Each point is reached from the start by the listed moves, each made 0, 1 or 2 times, or once backwards (-1), plus a little noise. Is the number of moves made odd or even? Then give how often each move was made.
In the rows, zero is written as 128.

Moves:
(1): [117 121 107]
(2): [117 101 108]
Start: [142 121 126]
Points:
[108  59  68] -> odd (1, 2)
[130 132 105] -> odd (2, -1)
[151 150 146] -> odd (0, -1)
[130  75 107] -> odd (-1, 2)

Moves:
(1): [125 134 132 106 138 105 135]
(2): [135 116  99 143 128 123 118]
(3): [104 127 107 113 126 142 130]
(4): [141 100 121 146 103 118 158]
(5): [114 122 147 117 127 126 102]
(6): [143 146 145  95 108 116 133]
Start: [133 143 145 123 123 134 116]
Points:
[134  55 106 174 101  97 140] -> even (1, 1, 0, 2, 1, -1)
[119 190 214  68 117 157  70] -> odd (-1, -1, 0, -1, 1, 1)
[154  91  51 169 139  82 161] -> odd (2, 2, 0, 1, -1, -1)

Moves:
(1): [136 117 136 114 141 119 116 117 137 138 137 125 136 103]
(2): [126 132 113 139 146 127 125 108 145 114 117 143 117 131]
(3): [135 145 112 139 101 143 124 156 135 102 126 123 122 127]
(4): [105 139 128 121 129 117 109 136 123 134 116 136 132 131]
(5): [120 152 132 128 137 138 137 132 128 151 120 118 127 117]
(6): [112 143 134 140 125 118 115 129 109 136 131 133 112 133]
(7): [116 135 114 124 123 136 154 134 134 114 153 124 132 127]
(8): [124 115 143 136 129 139 136 116 143 150 116 123 141 131]
(9): [141 134 128 126 127 142 124 124 137 159 127 137 117 142]
(10): [134 124 136 121 121 120 114 134 118 132 122 143 116 122]
(11): [121 140 126 133 133 109 144 130 120 129 129 132 128 137]
(12): [140 142 155 118 133 115 112 137 124  92 129 118 136 128]
Start: [120 143 138 138 107 142 127 109 127 121 134 123 129 141]
Points:
[ 71 226 235 150 163 119  69  90 130 155  89 102 141 116] -> odd (1, 1, 0, 1, 2, 2, 0, 2, 0, 0, 0, 2)
[ 24 249 128 190 112 148 148 117 137 157 101 162  82 137] -> odd (0, 2, 1, 1, 2, 2, 2, 2, 0, 2, 1, 0)
[110 197 208 107 110  88  30 134  64 126 119 138 121 218] -> even (-1, -1, -1, 2, -1, 1, -1, -1, 2, -1, 0, 2)
[ 40 236 176 139 157  49 136 102  80  54 173 141 121 175] -> odd (0, 1, -1, 1, 0, 2, 2, 0, 0, 0, 2, 2)
